Each point is reached from the start by the listed moves, each made once or not at all, plus a little noise. Is the number of moves made odd or even? Then give how often each move was made.

Moves:
(1): [-26  26  27]
(2): [-19  53 -37]
Start: [-9  7 -4]
Points:
[-55  86 -16] -> even (1, 1)
[-10   8  -4] -> even (0, 0)

Moves:
(1): [ 15   2  11  -6 -10   3  31  -4  16]
(2): [ 44   1 -20  24 -37  46 -30  -8 -69]
(3): [ 16  21  35 -19  23 -18 -12   8 -31]
(4): [ 22 -11  32  25 -28   1 -24  -7  10]
(5): [ 14 -31 -23 -16  31  25  14 -23 -13]
(6): [ 14   5  12  -1 -19 -11  -9 -29  -7]
(7): [-22  18  37  19   9  13  38  -5   1]
(8): [  4 -34  -5 -24  -7  -2  18 -10 -11]
Start: [ 30 -15   3   0  19 -15 -11  19  -2]
Points:
[ 68 -59  40  -2 -27 -12  11  -4  12] -> odd (1, 0, 0, 1, 0, 0, 0, 1)
[ 53   6  23  43  -7  44  -2   4 -71] -> even (0, 1, 0, 0, 0, 0, 1, 0)
[ 95 -30  58 -11  29 -18 -42 -33 -45] -> even (0, 0, 1, 1, 1, 1, 0, 0)
[ 79 -53  23   3  12  14   8 -19   9] -> odd (1, 0, 0, 1, 1, 0, 0, 0)
[ 88 -22  38  12 -47  32  37 -36 -76] -> odd (1, 1, 0, 0, 0, 1, 1, 1)
[ 83 -35  47  -8  45  -7 -34  -6 -34] -> odd (0, 0, 1, 1, 1, 0, 0, 0)

Moves:
(1): [ 16 -16   3 -12 -13 -24  15   9  18  23  18   5   6  21]
(2): [  6  14  -2   3   2   1  -8   1 -20   7   1  -5  -7   5]
(3): [ -2   2  -6   2  19  -9 -11  -6   6  -6  18  21 -10  -2]
(4): [ -1   7 -14  -7  17   2  37  11   7 -14  12  10  -6  14]
(5): [  2 -22   7  -4 -24   0   4  11  -6 -12  36   0 -15  -9]
(6): [ 10 -13  -5  19  14   5 -17 -11  -6  22  -2 -27  12 -17]
(7): [-18  -1  19  -8  20  10   4   2 -18  20 -29 -16  17 -16]
(8): [ -6   8  20  -3  23 -23 -26   9   9 -22   8   0  13  20]
(9): [ 35  14   4  -1 -13   7  -8   1  -9 -16  29  23   0  -9]
(10): [-10   0 -21  34 -35 -45   1  16  22   6   5   7  22 -14]
(11): [  8 -18  -2  31   8  18 -14  21 -16  -6 -18   5 -14  13]
(12): [ 16  24   4 -11   2 -13  13  20   1 -34 -12   0 -24   4]
(13): [-12  14   5  25  21  17  16 -11  22  -4   3  -2 -27  -7]
(14): [ 24 -19  10  10  19 -18  23 -33 -25   9  -8 -11  15  -3]
Start: [ 14 -17  33   6  -3 -12  -7   9 -12   1  -7 -10   5   8]
Points:
[ 59 -26  56  60  24  -7  26  18 -56 -38  -2 -22 -67   9] -> even (0, 1, 0, 0, 1, 0, 0, 0, 0, 0, 1, 1, 1, 1)
[ 50 -49  40  50  58 -39  19 -42   3  46  23 -24   2   1] -> odd (1, 0, 1, 0, 0, 1, 0, 0, 0, 0, 0, 0, 1, 1)
[ 45   4  56  48  36 -86  45  14  -4  10  35   0  40  20] -> odd (1, 1, 0, 1, 0, 0, 1, 1, 1, 1, 0, 0, 1, 1)
[ 54 -37  40  60   2 -53  -4 -16 -48  44 -13 -34  71 -52] -> odd (0, 0, 0, 0, 0, 1, 1, 0, 1, 1, 0, 0, 0, 1)
[ 36 -22  47  -5  39 -41  -3  24 -11  27 -13 -26   5  -2] -> odd (1, 0, 1, 0, 0, 1, 1, 0, 0, 0, 0, 1, 0, 0)
[ 70  -3  44  66  19 -79  34  24   2 -65  65  -9  -6 -12] -> odd (0, 0, 0, 1, 1, 1, 0, 1, 1, 1, 0, 1, 1, 1)
[ 73 -34  41  65  -1 -95 -49  -2 -41 -11  81  -3  33 -21] -> even (0, 1, 1, 0, 1, 1, 0, 1, 1, 1, 0, 0, 0, 1)
